Every row gives one point. Each copy is the shape, with its points in the same order, turned, moved and blurred by noise. Some copies are also mirrored. Which?
(in the rows, 128 means zero)

Shape, 8 rows:
[[136 170 103]
 [105 155 115]
 [113 113  69]
 [164 105 115]
 [106 157 147]
 [168 117 105]
 [122 117  66]
 [174 139 184]]
Copy 1:
[[124 157 103]
 [ 97 140 118]
 [129 117  69]
 [161 110 116]
 [ 91 135 145]
 [171 129 115]
 [143 115  63]
 [147 134 195]]
Copy 1 is: only turned
Copy 2:
[[167 140  87]
 [155  99 101]
 [ 97 119  88]
 [106 142 146]
 [164  90 117]
 [115 147 130]
 [ 87 128  82]
 [164 135 183]]
Copy 2 is: mirrored
Copy 3:
[[161 156 128]
 [124 146 151]
 [159 112 184]
 [162  88 118]
 [100 142 123]
 [172  99 120]
 [173 113 177]
 [117 110  61]]
Copy 3 is: mirrored
Copy 4:
[[132 152  95]
 [105 132 107]
 [131  82  83]
 [173 108 134]
 [ 99 147 133]
 [172 115 120]
 [139  87  83]
 [159 164 185]]
Copy 4 is: only turned

Shape:
[[110 177 157 120]
 [128 173 142  93]
 [106  90  92 124]
 [126  81 137 168]
 [120 120 110 171]
 [159  98  84 168]
 [108 146 159  89]
 [131 116 135 147]
 [128 169 174  97]
 [110  77 158  87]]
Copy 1:
[[ 90 174 160 127]
 [ 94 170 139  95]
 [ 99  89  98 134]
 [146  89 136 156]
 [127 118 113 171]
 [161 107  82 149]
 [ 82 141 166  99]
 [133 121 136 142]
 [105 174 174 100]
 [100  79 165  91]]
Copy 1 is: only turned
Copy 2, 10 rows:
[[100 164 164 119]
 [113 162 139 100]
 [134  86  99 154]
 [152 101 146 191]
 [134 130 125 187]
 [184 126  85 185]
 [109 124 157 102]
 [145 123 134 162]
 [114 154 179  99]
 [135  67 158 117]]
Copy 2 is: only turned
Copy 3, 10 rows:
[[158 180 125 119]
 [154 176 118  87]
 [ 92  96 112 116]
 [134  87 147 153]
 [129 118 108 158]
 [140  70  85 142]
 [135 164 144  90]
 [145 118 127 138]
 [172 177 142  94]
 [117 108 181  89]]
Copy 3 is: only turned

Shape (10 x 6):
[[127 182  89 118  70 180]
 [111 146 158 119 151  51]
 [142 106 119  94 127  82]
 [105 113 126 118 128 125]
 [152 154  98 138 162 148]
 [115  96 132 126 129  81]
 [141 127 107 125 132 177]
 [148 115  66 127 139 158]
 [152  77 174 113 111  93]
 [158 125 105 179 126 145]]
Copy 1 (10 x 6):
[[139 183  75  52  93 149]
 [ 95 172 169 114 177  49]
 [ 82 169 124 153 134  91]
 [ 85 135 128 110 133 116]
 [126 155  90 113 181 144]
 [ 86 135 137 136 137  80]
 [114 139  99 107 144 167]
 [108 132  58 128 146 153]
 [ 98 143 176 166 115 106]
 [162 118  92 130 149 134]]
Copy 1 is: mirrored
Copy 2, 10 rows:
[[147 190  89  97  65 148]
 [ 70 113 203 144 129 127]
 [118 108 177  96 132 151]
 [105 117 125 116 126 125]
 [124 171 123 150 133 176]
 [103  84 163 123 130 147]
 [147 150  96 133 138 150]
 [142 141  98 112 136 196]
 [153  68 185 125 130 109]
 [149 127 111 171 100 182]]
Copy 2 is: mirrored
Copy 3:
[[100 190 121 102 114 186]
 [ 88 134 160 139 148  38]
 [106 106 106 115 130  76]
 [105 110 141 129 143 123]
 [139 166 108 144 188 129]
 [102  97 135 149 128  81]
 [140 139 119 118 159 162]
 [129 131  81 139 163 156]
 [150  86 140 109 105  71]
 [158 152 115 174 135 140]]
Copy 3 is: only turned
Copy 4:
[[103 170  86 112  77 177]
 [106 145 192 111 155  68]
 [136 102 142 102 119  81]
 [109 109 132 114 148 121]
 [155 174 103 121 140 129]
 [120 100 152 134 143  84]
 [150 134  96 119 129 169]
 [156 125  68 114 120 127]
 [150  71 185 134 118 111]
 [154 149 103 176 123 131]]
Copy 4 is: only turned

Shape, 12 rows:
[[167  66 102 158 142  91 151 143  84]
 [174 145  74 157 144 108 107 108 172]
 [116 106 156 106 126 102  91 118 135]
 [113 133 112 172 119 119 138  93 107]
 [140 135 186 120 110  78  71 117 124]
 [154  97 127 163 114  78 193 106 132]
 [114 125 189  81 118 103 112 180 123]
 [127 133 175 121 162 100 118 104 124]
 [163 106 126 196 145 100 140 136 126]
 [120  96 161 114 138 105  77 143 161]
 [181 128  99 151 122 170 129  85 156]
 [137 133 141 112 152  79  70 123 125]]
Copy 1:
[[165  60 112 143 170  69 112 163 144]
 [156 147  96 122 129 106  96 109 205]
 [ 96  92 153 104 123 108 118 101 134]
 [123 134  95 169 138  85 120 116 122]
 [104 109 195 118 105  94  85  98 125]
 [157 106 134 173 155  52 162 131 163]
 [106  95 197  87 109 130 141 148 106]
 [108 128 168 108 165  97 114 101 121]
 [140 112 129 168 165  88 100 156 173]
 [ 82  88 162  96 128 123 113 119 162]
 [167 125  96 162 148 147 120  80 177]
 [112 116 153  81 127  92  80 110 141]]
Copy 1 is: only turned
Copy 2, 12 rows:
[[150  86  74 167 108  70 145 153 167]
 [162 175  77 139 164 115 101  95 159]
 [112 121 171 124 138  86  93 130 142]
 [104 140 106 180 141  85 149  99 126]
 [126 138 192 157 143  64  67 148 115]
 [163 141 118 168 106  75 180 129 182]
 [126 112 191 122 125 110 114 190 113]
 [140 112 174 150 169  81 121 126 132]
 [147 114  99 197 141 100 132 142 175]
 [109 115 177 126 147 109  74 145 162]
 [162 143 103 158 116 137 110  57 144]
 [136 126 147 126 171  71  81 139 130]]
Copy 2 is: only turned
Copy 3, 12 rows:
[[150  86  64 154 144 114 146 105  86]
 [114 183  60 146 142 101 115  98 166]
 [112 108 143  91 151 115 114 107 151]
 [ 95 146 113 147 129 138 174  92 126]
 [ 99 115 155  84 134  74 131 142 144]
 [146  96 104 189 123 101 168  84 144]
 [148 105 191  97 134 114  92 137 124]
 [114 122 162 128 183 101 144 122 142]
 [111 121  79 180 137 116 141 134 127]
 [108 101 136  97 155 119  81 125 162]
 [143 171  69 130 149 144 164 115 184]
 [ 96 134 130  95 168  78 101 114 127]]
Copy 3 is: mirrored
Copy 4 (12 x 9):
[[168  90 137 143 123  45 137 103 110]
 [152 162  77 139 138  89 112 106 186]
 [127 115 160  87 121 126  86 123 140]
 [137 121 120 154 102 134 137  79 130]
 [130 139 187 104  94 126  73 141 162]
 [171 130 153 122 120  86 185  80 144]
 [100 117 181  81 124 125 117 186 118]
 [138 148 177 122 143 138  95 117 127]
 [153 108 144 169 139  82 140 107 163]
 [121 101 156  88 150 115  79 142 165]
 [203 132  73 138 130 140 125 118 162]
 [117 147 151 113 125 100  63 126 144]]
Copy 4 is: only turned

Shape:
[[113 133  86 126 141 154 154  96 148 117  85]
 [135 107  79 129  70 153 106 129 195  72 148]
 [ 89  95  84 108  71 109 104 129 143 112 154]
 [126 136  87 105 146 166 104  92 140 128  95]
 [120 193 152 109 123  83 143  92 137 155 101]
 [129 174 137 129 138 152  97 144 127 115 126]
 [150 151 124 173  97  81 147 136 123 161 140]
 [135 174  94 162 127 108 127 159 139 158  94]
 [145 115 160 163 134 134 124 127 120  84 105]
 [102  95 164 137 143 105 173 169 179 141  82]
 [110 106 101 136  81 100 102 146 190  67  74]
 [168 168 150 104  99 137 163 152 105 135 135]
 [119 141 131 106 144 125 100 156 142  62 158]
 [ 93 101  82 157  60 102 178 115 113 143 167]
 [134 105 156 117  97 124 189 170 185 120 168]
 [ 95 184 166 152 118 157  94 166 117  90 107]
 [181 136 120  95  81 124 130 110 196 146 141]]
Copy 1:
[[143 142  62 110 127 157 166 111 123  93 111]
 [142 112  91 107  58 150  83 123 122  52 173]
 [119  71 103  81  72 104 121 108 110  98 153]
 [128 134  66 101 134 166 126  88 115 107  94]
 [144 163 122 130 137  81 157  78 167 140 105]
 [108 155 132 128 147 134 101 113 113 105 122]
 [155 118 112 163 123  81 136 132 132 158 162]
 [137 157  75 147 139  87 123 150 116 135 122]
 [149 110 145 156 155 148 146 125 112  77 133]
 [156 100 103 106 170  93 164 176 180  76 124]
 [161 105  88 119  84  91 112 126 116  22 114]
 [160 161 166 110 129 136 127 142 132 155 138]
 [116 131 145  87 149 119 104 101  99  63 166]
 [132  80  93 119  64 105 184 136 117 150 187]
 [155 116 140  89 119 116 131 168 189  92 194]
 [ 76 156 159 148 139 120 124 139 104  72 107]
 [180 131 105 109  92 135  81 109 186 119 154]]
Copy 1 is: only turned
Copy 2:
[[137 108  93 128 137 169 142 106  85  99 104]
 [160 142  89  93  71 162 120 112 169  73 137]
 [127 124 103 108  41 139 105 104 138 134 139]
 [148 115 104 120 149 185  97 108 100 131 120]
 [111 183 147 142 141 117 140  94  75 162 101]
 [131 165 137 135 141 164 110 163 116 127 145]
 [154 150 134 157 107  80 169 124 111 151 153]
 [143 149  87 161 143 110 148 150 116 153 121]
 [153 124 173 161 131 129 110 143 111  78 126]
 [ 94 101 162 140 132 103 157 133 145 115  68]
 [136 138  86 128  80 124  91 125 150  71  75]
 [149 165 168  94 125 127 159 168  80 133 143]
 [ 97 157 145 104 117 148  83 143 137  84 163]
 [136 109 113 134  29 103 171 100  97 140 165]
 [117 128 175  87  88 109 190 123 159  95 130]
 [111 176 149 175 117 176 113 192 112 105 120]
 [182 165 138  70 115 138 153  83 149 135 116]]
Copy 2 is: only turned

Shape:
[[125 116 138  88 145 105 129 102 107 129 129 145]
 [103 141 111 105 135 191 154  73 158 152 138 118]
 [ 91 188 122 128 145 180 144 106 125 120 109 136]
 [ 92 136  99 120 131 123 152 159  82  82 153  97]
 [132  77 123 133 168 136 141 211 119 180 143 139]
 [174 142 168 142 114 113  92 138 176 160 124 157]
 [109 153  99 138  80 116 170  85  90 106 133  82]
 [136  97 143 147 167 111  93 105 126 147 137  85]
 [132 132 115  90 152 109 133 130 121 138 106 117]
 [106  95 148 112 120 116 114 166 149 101 100 117]
 [159 146 143 148 130  87 109 104  87 152 132 109]
 [108 128 111  75 126 132  89 136 139 126 159 167]
 [ 66 216 115 154 176  75 165 134 153 176 161 164]
 [ 91 163 163 118 115 121 120 149  95 162 109 113]
 [149 143  85 103 195 172 125 155 121  90 156 128]
 [119 115 135  54 161  99 118 138 193 150 204 125]
 [116 129  88  87 159 148  71 137 198 158 157 114]]
Copy 1 (17 x 12):
[[114 128 139  89 117  79 151 108  95 118 100 140]
 [156 150 129  70 128 157 152  68 143 162  86 124]
 [141 188 117 105 160 150 122 100 120 138  64 134]
 [ 72 135  92 142 127 140 130 103  83  96 100  92]
 [ 78  63  90 105 115 148 116 143  99 149 126 195]
 [162 144 128 113 117  90 123 167 157 133 153 185]
 [134 161 129 174  88 130 149  71 106 111  88  84]
 [122 104 154 122 136  88  97  97 114 161 151 131]
 [133 113  95 109 132  85 133 107 103 128  95 137]
 [105  99 118 112 127 103 113 170 140 119  96 109]
 [142 146 139 156 106  75 115 106  86 136 142 150]
 [ 95 154 102  48 112  98 128 116 137  99 118 144]
 [ 69 199  78 156 159  98 174  88 145 179  90 204]
 [115 166 105 130  99 102 107 148  89 167  84 135]
 [114 121  81  79 186 151 119  87  93  87 134 138]
 [ 86 116  86  47 129  82 187 115 150 154 168 133]
 [119 124  73  46 142 103 106  92 177 151 150 134]]
Copy 1 is: only turned
Copy 2, 17 rows:
[[132 120 165 128 136 105 113 147 103 108 146 147]
 [139 150 146  66 123 159 147  84 130  91 164 121]
 [101 158 129 114 131 174 130  94 119  82 127 146]
 [133 141  83 168 151 138 130 158  73 109 141 101]
 [100  90 150 161 161 155 151 155 130 211 155 115]
 [139 144 174 139 109 130  84 142 205 154 125 163]
 [168 175 100 139  98 111 140 103  82  93 128 117]
 [138 115 162 130 150  91  74 112 140 140 129  84]
 [119 130 157 124 155 108 134 147 121 124 118 137]
 [118 109 143 162 113 127 126 185 156 108 119 100]
 [153 152 154 153 131  91  84 112 115 148 109 147]
 [124 105 115  90 123 153  98 180 133 125 145 161]
 [ 23 219 115  96 130 127 107 116 112 174 138 156]
 [109 147 171 150 108 161 111 142  90 137  89 132]
 [130 122 106 129 216 159 118 140 139 107 169 145]
 [120 153 151  59 143 120  89 205 150 151 183 106]
 [126 121 122  46 152 145  99 160 184 140 127 108]]
Copy 2 is: only turned

Shape:
[[110 162 128 137 141 173 115  63 152 113 122 120]
 [103 108 168 128 156  92 131 140 165 116 172 106]
 [196  97 170 132 146 146 129 114 170 165 112 125]
 [168 130 108 135 143  51 164 140 137 162 124 113]
 [116 119 142  72 121 154 137 145 104 121 142 129]
 [124  99 123 145  66  59 100 106 161 164 137 110]
 [ 83 147 122 104 137 108 102 145 142 123 108 130]
 [158 163 125 138 111 168 126 118  17 128 120 108]
 [ 89 150 121  91 131  24 101 124 131 145 152 201]
 [ 73 141 169 144 143 147 166 143 125 178 125 174]
 [114 125 124 132  98 168 110 144 175 146 166 137]
 [109 103 103 129 139 161 109 119 132 130 136 120]
 [162 153 124 138 144 164 104 126 157  47 105 107]
 [130 171 121 115 137 143  99 136 119 154 126 109]
 [ 81 143 167 124 127 167 179  93 148 158 136 127]]
Copy 1:
[[100 143 131 115 140 137  86  75 187 140 128 126]
 [130 145 124 115 156 163 126 156 151  74 155  84]
 [206 134 175 117 131 157 134 107 158 149 146 103]
 [189 175 102 118 140 110 166 122 117  85 144 129]
 [109 124 169  66 149 122 126 153 115 130 120 110]
 [142 148 113 132  81 173 136 105  95  84 176 142]
 [107 169 102 102 143 159 109 158 133 120 111 137]
 [104 161 188 117 140  46  91  92  74 149 112 104]
 [138 159 100  93 175 156 114 157  99  39 146 212]
 [ 99 161 163 130 208 162 161 134 137 151 145 150]
 [111 140 143 110 117 152 112 158 159 149 180 134]
 [110 115 121 129 131 126 109 137 143 146 130 113]
 [137 162 154 123  97 116  76 140 202 124  85  95]
 [128 175 125  95 147 120  97 126 122 154 142 117]
 [ 82 148 151  90 175 154 160  95 172 145 162 115]]
Copy 1 is: mirrored
Copy 2 (15 x 12):
[[147 190 109 146 123 138 115  49 152 164 131 126]
 [149 134 156 148 144 104 141 151 165 128 167 107]
 [193 115 193 132 175 160 134  73 159 153 131 157]
 [ 95  89 166 115 191 116 180 106 121 135 149 141]
 [172 139 119  78 113 133 133 140 116 157 122 124]
 [ 83  80 177 145 122 120  86 101 124 137 159 148]
 [113 144  98 121 142 118 119 141 155 147 115 150]
 [151 174 129 108 141 139 140  85  15 178  99 133]
 [ 95 103  78 105 145  76 129 144 137 133 205 205]
 [147 161 137 127 131 126 168 145 146 240 152 169]
 [138 144 141 125 107 196 115 131 149 162 158 128]
 [150 126 105 140 127 164 121 106 136 169 127 111]
 [156 183 120 152 142 167 143  84 140  86  82 134]
 [126 168 125 104 170 154 112 108 116 161 128 134]
 [151 175 155 115  99 112 150  96 166 216 143 126]]
Copy 2 is: mirrored

Shape, 18 rows:
[[143 105 163 135 105 142 170 113 132 147 116 186]
 [122 115 117 130 107  89  39 122 121 139 122 180]
 [113 118 133 136 109 113 144 128 118 133 102 164]
 [126 155 120  96 127 149 172 131 140 130 112 110]
 [136 104 122 146 106 112 147 176 131 134 175  98]
 [121 131 117 140 124 139 149 111 141 161 101 143]
 [137 213 147 143 179  88 170 116 133 120 126 107]
 [148  99 108 133 147 110 172 115 104 139 105  96]
 [126 112 114 137 109 150 162 116  92 113 105  96]
 [182 103 125 122 106 150  95 118 123 115  96 115]
 [130 147 123 141 121 137 170 155 130 144 249 121]
 [115 119 173 125 115 126 138 104 142 137 136 109]
 [120 185 134 104 125  66 140 117 140 146 152 149]
 [118 128 124 140 134 149 154 133 138 137  85 102]
 [127 127 117 123 210 111  81 150 117 131 118 110]
 [120 178 143 130 122 149 164 147 117 157 151 107]
 [119 166 127 137 148 142 125 123 140 161 103 102]
 [133 146 117 133 131 141 125 108 149 110 105 128]]
Copy 1, 18 rows:
[[129 115 142 103 136 113 165 109 134 154 123 170]
 [ 77 158  87 116 110 106  79 102  66 110 148 151]
 [110 115 117 118 115 114 151 119 111 128 113 134]
 [170 138 111 130 123 150 152 152 132 119  75 122]
 [176  98 108 137  81 144 133 165 103 115 166 129]
 [134 122 107 149 130 121 132 122 128 148  94 137]
 [152 157 148 195 178 133 163 174 106  90 105  87]
 [181  91 127 143 129 136 131 101 112 114 107  94]
 [159 105 118 143  91 165 160  97 105 132  93 112]
 [164 167 111 122  87 143 120  69 122 117 129 131]
 [183 102 104 152 128 181 153 211  81 134 175 175]
 [141 132 167 130 111 150 119 145 114 139 115 138]
 [133 149 130 140 156 104 131 184  71 101 105 146]
 [150 123 114 149 106 144 139 125 153 138  93 102]
 [126 143  88 141 159 159  78 126 120  88 150  72]
 [163 141 112 145 129 157 166 183 108 160 115 114]
 [143 156 110 164 131 140 116 148 132 146  96 101]
 [133 153 112 157 116 146 131 116 129 107  96 138]]
Copy 1 is: mirrored
Copy 2:
[[145 134 173 128  84 144 152  83 142 110 137 180]
 [137 112  98  98 143  98  55  87 117 108 125 186]
 [136 130 145 139 103 114 130  98 131 104 106 160]
 [134 168 128 133  89 167 151 150 129 104 108 129]
 [100  93 130 140  80 121 119 157 138 141 148 120]
 [135 158 121 148 111 141 148  95 142 120 114 152]
 [155 222 178 155 128 118 116 165 126 144 120 102]
 [149 110 145 155 137 146 158 125 117 126 110  99]
 [128 122 135 172 101 155 146 117 101  81 117 110]
 [169 102 116 143 123 183  96 116 131  83 142 141]
 [ 66 149 143 114  64 120 138 168 108 162 201 131]
 [109 149 156 125  92 158 106  94 146 117 126 117]
 [146 191 143  88  95  94 102 133 121 149 115 133]
 [127 146 121 174 113 160 146 123 148 103 100 129]
 [107 134 131 134 198 147  90 162 131 127 103 143]
 [106 175 137 158  75 156 125 151 110 143 124 142]
 [124 184 111 164 124 164 111 125 138 135 103 135]
 [144 167 120 144 122 148 121 124 144  85 132 138]]
Copy 2 is: only turned
Copy 3 (18 x 12):
[[104  65 113 126 131 124 179 104 109  87 128 158]
 [100  95 107 137 128 118  40 119 145 109 137 132]
 [115  99  91 136 124 103 145 133 112 112 125 140]
 [139 132 114  97 107 124 193 148 136 132 124 114]
 [113  88 148 161 121 117 161 189 131 129 175  88]
 [108  99  80 114 132 141 169 128 140 122 125 119]
 [151 155 134 154 153  94 193 111 182 176 102 121]
 [164  73 100 113 157 120 176 158 123 157 139 110]
 [161 108 102 125 137 139 169 155  85 130 131  92]
 [172  76 134 108 133 158 119 143 126  88 110 101]
 [ 95 131 181 164 123 129 194 140 140 135 229 100]
 [110  89 146 131 112 138 162 125 114 150 112 118]
 [115 126 129 140 107  67 145  99 173 152 144 127]
 [126 109  95 116 134 147 177 164 128 134  98 108]
 [134 129 138 108 183 136 101 179 166 168 121 136]
 [101 148 145 122 139 112 196 136 133 128 139  85]
 [107 137 109 111 147 144 160 134 159 146 106  97]
 [146 124 109 129 118 155 149 133 145 122 114 123]]
Copy 3 is: mirrored
Copy 4, 18 rows:
[[165 140 187 155 121 132 129 104 173 150 102 170]
 [102 121 113 127 129  95  72  91 136 138 171 190]
 [136 142 148 142 123 105 128 123 142 130 108 164]
 [139 149 136 113 134 158 162 120 141 135  98 101]
 [152  97 134 133 117 145 154 180 144 132 167 131]
 [125 144 129 152 130 127 143 111 159 161 101 140]
 [ 69 138 168 170 147 167 185 102 101 113 126  95]
 [159 101 126 154 123 111 180 113 109 153 105 117]
 [184 146 121 156 121 107 145 127 128 131 112  96]
 [174 104 106 139 100 140  95  74 144 135 132 120]
 [155 143 169 133 170 183 171 183 151 152 209 124]
 [132 115 176 130 129 113 125 117 164 140 134  98]
 [ 75 150 168 111 130 140 168 104 125 133 163 149]
 [135 126 119 151 124 130 140 128 149 139  81 102]
 [ 99  73 105 138 183 138 107 116  85 142 123 120]
 [124 161 161 144 130 168 142 153 129 157 133  97]
 [ 94 134 122 149 136 146 130 115 142 161 111  97]
 [127 137 115 148 144 139 131  88 158 120 116 115]]
Copy 4 is: mirrored

Shape (15 x 12):
[[131 171 150 153 128  94 145 131 152  98 141 180]
 [145 142 127 114 154 101  87 136 133 117 133 147]
 [143 136 140 132  70 173  68  80  73  87  71  81]
 [198 100  88 161 158 158 168  51 101 104 118  95]
 [131 182 119 115 106 171 115 168 120  85  85 163]
 [163 137 133 155 125  93 127 114 176 114 142 147]
 [109 111 155 151 155 145 139 176 162 126 169 170]
 [146 117 135 127 126  82 168 146 148 135 126 140]
 [149 189 168 115 126 195 129 150  86 137 118 143]
 [144 169 168 105 140 183 126 116 136 102  63 139]
 [149 154 121 100 100 155 124 114 153 114 135 127]
 [136  94  95 167 166  97 156 119 147 152 148 125]
 [121 154 133 110 127 169 116  92  82  73 108  64]
 [187 163 159 113 103 166 106 162 116  69  96 106]
 [129 179 138 159 131 128 116 169 167 129 124 124]]
Copy 1 (15 x 12):
[[129 121 158 144  89 102  94  97 187 153 136 127]
 [150 122 149 137 149 127  75 131 155 130 124  94]
 [161 174  27 101 101 165  89 122  78 140 111  92]
 [192 189 155 135 130 155 143 113  65 146  85 177]
 [118 118  78 151  95 131  54 141 143 117 157 153]
 [156 102 165 133 111 133 114  87 165 143 101 119]
 [106  86 168 133 136  96 139 112 148 118 182 123]
 [136 105 175 122 104 131 135 154 166 152 109 126]
 [109 154  80 142 142 161  93 137 149 163 191 153]
 [108 159 112 105 100 185  64 119 129 121 161 150]
 [132 134 101 137 127 157 116 115 160 104 109 138]
 [139 109 195 124 152 102 147 127 116 153  88 136]
 [118 205  82 150 112 157 106 135  85 123 115 101]
 [149 125  83 167  88 197  85 135 123 129 162 114]
 [ 92  83 131 153 121 140  91 103 145 156 127 120]]
Copy 1 is: only turned
Copy 2 (15 x 12):
[[137 141  96 115 152 103 156 127 138 105 161 141]
 [135  91 145 107 122 128 126 152 132  97 150 116]
 [122 147 152 177 100 195 176 134 112  98  37  90]
 [170 116 182 202 154  99 164 209 116 169  67 136]
 [141 154  93  83  89 141 140 156 124 103  88 139]
 [147  94 136 145 132  90 174 132 139 116 155 144]
 [116 107  94  88 125 116 165 162 174 166 172 112]
 [123 128 137 139 117  85 127 124 124 165 167 137]
 [178 166  93 117 110 202 143 190 121 130 127 127]
 [176 168 143  89  92 155 179 162  97 126 100 129]
 [149 102 110 135  97 135 161 152  88 132 118 134]
 [124  82 163 145 153  89 129 157 154 185 158 146]
 [160 131 146 140 143 162 142 151  79 138  45  74]
 [191 153 116 136  65 144 142 151 137 101  83  85]
 [168 116 107 102 110 140 137 115 162 140 136 145]]
Copy 2 is: only turned
